Each row is a point. A path goes straight from each point to the next, and from the last back to the first. The post is the endless flat space through its rows: a point in 2 columns, a line in 3, a plane in 4, and so on, so that a path can go around it. Count how often the path circles the post. Going back the other way cancels.
In the rows, zero is written as 128.

Post (2 x 3)
[[136 115 102]
 [159 128 179]]
Path (8 x 3)
[[194 142 113]
 [146 165 141]
 [104 137 133]
 [121 123 205]
 [139 169 206]
 [148 150 112]
 [161 104  96]
 [166  85 119]]
Times around: 0

Post (3 x 4)
[[132 104 151  72]
 [115 176 149 187]
 [118 170 124 138]]
Path (18 x 4)
[[105 122 131 124]
 [ 73 123 179 131]
 [114 151 190 173]
 [105 113 184 140]
 [ 95  89 133 141]
 [156 148 104 146]
 [145 156 154 154]
 [147 133 104  62]
 [141 122 118 145]
 [123 105 151 162]
 [139 146 101  88]
 [153 205 118 140]
 [156 193 118 139]
 [146 144 122 171]
 [ 90 167 130 225]
 [ 86  93 148 149]
 [120 178 105 223]
 [127 155 113 157]]
Times around: 0

Post (7 x 8)
[[148  82 133 133 125  85 141 118]
 [143 151 146 107 146 121 156  86]
 [149 173 116  90 130  99 109 126]
 [139 141 138 165 149 169  96 110]
 [188 122  83 120 189 110 140 185]
 [184 127 180  92  30 103 132 216]
 [113  66 220 128 188 165  65 134]]
Path (16 x 8)
[[160 153 173  71 123 115 149 103]
 [179 136 131 201  94 131  82 169]
 [155 148 162 125 168 127 125 143]
 [159 138 160 110 188 130 138  97]
 [185 159 112 118 131 169 136 118]
 [141 127  55 129 154 115 114 116]
 [132 101 193 113 221 147 129 197]
 [170 144 153 145 155 142 171 116]
 [200 124 172  85 177 121  92 128]
 [173 111 136  73 126 158 127 144]
 [102  80 122 117 107 139 133 125]
 [113 110 182 123 122 112 130 154]
 [164 118 146 136 194 111 134 136]
 [150 165 141 104 105  73 153 120]
 [116 130 118 148 124 165 139 167]
 [163  63  96 141 121 106 155 146]]
Times around: 1

Post (8 x 9)
[[148  74 138 149  52 141 121 209 155]
 [149 156 105 111 135  71 161 125  68]
 [113 132 184  95 135 128 150 130 172]
 [124 114 128 144 155 129  65 125  62]
 [124 119 100 103  81 114 155  71  97]
 [121 111 140 126 184 160 135 156 173]
 [104 110 116  95 173 104 149 135  43]
 [ 93 158 132  74 147 136  99 154 154]]
Path (19 x 9)
[[133 158 184  87 144  73 132 138 129]
 [129 120 116  91 127 138  90 141 123]
 [142  97 124  93 136 106 113 169 162]
 [102 146 176  10 129 103 148 117 100]
 [142 149 129 112 122 118 182 174  74]
 [102 143 104  88 101  91 145 141  40]
 [106 109 136  94 157  91 224 157 114]
 [ 70  94  92  86 158  82 120 162  95]
 [115 159 141 147 123  83 166  97 147]
 [ 87 134 105 104  93 162  84 149 116]
 [187 132 102 132 123 140 120 181  79]
 [172 110 126 132 121  81 121  98  46]
 [127 140 141  84 126  56 133 173 101]
 [101 147 138 108 159  78 125 169 167]
 [136 136 159 172  97  91 126 128  88]
 [114 148 141 101 132 178 175 132 124]
 [133 154 172 112 136 111 202 135 140]
 [ 97 128 164 104  58 111  85 160 118]
 [ 73 108 112  63 168  96 158 148 142]]
Times around: 0

Post (10 x 11)
[[131  97 165 104 158 109 168  77 112 119 119]
 [194  92 160 143 166 147 179  80 131 112 131]
 [ 84 169  69 149  84 138 116 181  68 102  81]
 [165 101 172 128 174  85 158  77 107 138 103]
 [183 113 132 129 102 145 158 154 145 134 151]
 [114 135  57 132  68 113 137 124 104 142 174]
 [189 117 157 101 170 116 140 126 115 100 133]
 [122 118 152 141 174  97 162  93 101 133 136]
 [161  97  71 117  90 160 147 171 125 149 153]
 [ 95 177  84 136 102 160  86 125 121 123 129]]
Path (25 x 11)
[[155  68 131 173 167 108 190 118 131 155 124]
 [106  97  56 142  98 153 139 133  77 137 133]
 [160  86 180 125 160 131 154 145 100 101 147]
 [108 126 118 164 152 165 141  52 133 102  75]
 [133 136 143 145 147 132 111 178 110 106  89]
 [164 132 150 151 156  48 175  87  88  84  85]
 [126 124 149 131 164 153 161  85 148 153 134]
 [117 133 150 125 171 134 128 144  72 155 126]
 [180 120  94 100 101 130 112 103  92 122 120]
 [180 140 125 121 142 193 148  88 150 108 176]
 [117 160 149 120 164 146 166 142  88  90 149]
 [127 121  79  96  75  53 180 179  61 155 135]
 [ 94 127 102 169 109 155 190 112 141 116 140]
 [143 112  55 144  82  79 169 116  73 140  94]
 [169 160 133 120 127 168 129  94 146 151 120]
 [141 148 134  60 154  95  95 213  63  80 135]
 [140  93  71 117 105  93 145 151  54 110 112]
 [135 122 101 147 146 118 124 114 121 123 110]
 [196  56 137 172 180 162 197  44 163 152 155]
 [136 101  95 143  70  62 116 126 111 178 133]
 [114 143 142 118 103 114 143 191 109 163 148]
 [145 166 124 137 157 162 124 152  99 135 157]
 [126  81  39 153  96 115 155 140  20 132 110]
 [187 102 151  63 132 159 151 146 103 132 119]
 [112  95 122 168 182 151 217 106 103 121 109]]
Times around: 0
